Each row of a before or after table is a point. The points were changed in one or more steps. Then noise was added and the rows were shuffled. The steps act on how far a point lies along the listed directions, d1 being the first. Name the steps. A step turns or swaps two directions, mirrors them in a line or flattens them onto one, adds a multiple of one to another, or multiplies one. Angles are multiples of 10 degrees, from the lower direction toward the higher: turns from -170 to 170, lines from 10 to 170 but not 90. Use the fewest steps. Two steps may share a direction if one is a turn and the other turns, adds or multiplies; they go together, in the order done. Otherwise the lowest direction goes first.

Directions:
(1): [-15 -40]
(2): [-40  15]
Before:
[[ 32 -28]
 [ -9 -43]
 [ -9  27]
 [ 31 -60]
 [ 55  -7]
 [ -1  40]
 [ 12 -33]
 [  0 -61]
 [-20 -25]
 [ 19  -9]
 [ 26  10]
 [ 22 -31]
 [-15  38]]
After:
[[ 10  23]
 [ 61  -1]
 [ -9  29]
 [ 31  23]
 [ 64  30]
 [-44  -3]
 [-38 -13]
 [-29  -6]
 [ 28 -20]
 [ 25  30]
 [  5  55]
 [ 30  10]
 [ 41  -8]]
Steps: turn d1 and d2 by -90 degrees

Directions:
(1): [34 40 -9]
(2): [ 17 -24 -44]
(3): [ 37 -25  28]
Before (10 x 3):
[[ 11  13 -54]
 [ 43  21  37]
 [ 38   5 -32]
 [ 29 -12 -44]
 [ 26  -9  45]
 [ 28  46 -19]
 [ -1   4  59]
 [ 22  35   6]
 [ 18 -28 -14]
 [ 46 -12 -26]]
After (10 x 3):
[[-47  32  16]
 [ 13  37  -9]
 [ 50   2  10]
 [ 48 -16  10]
 [ 17 -19  27]
 [-19  26  40]
 [ 43   3  29]
 [ 40  36 -22]
 [ -1  57  26]
 [ 52 -17 -20]]
Steps: turn d2 and d3 by 70 degrees

Directions:
(1): [-20  -2  18 -55]
(2): [ -1 -51  30  12]
(3): [ 57  -7  -1 -21]
(4): [ 9 32 50 11]
Before (8 x 4):
[[ -7  -6 -44 -13]
 [  2  41  45 -23]
 [ 51  -4  14   3]
 [ -8 -75  40  19]
 [ -2  44  -2  48]
 [-20  11 -33 -16]
 [ 15  17  36   3]
 [  9  21 -16 -20]]
After:
[[  4  17 -45   1]
 [-21  59  11  29]
 [-19   8  33 -19]
 [ 25   7 -40   9]
 [ -4 -97  51  27]
 [ 10  29 -23 -21]
 [ 27   3  40 -19]
 [-40  22  13 -46]]
Steps: turn d3 and d4 by 30 degrees; turn d1 and d4 by -50 degrees; multiply d2 by 1.3
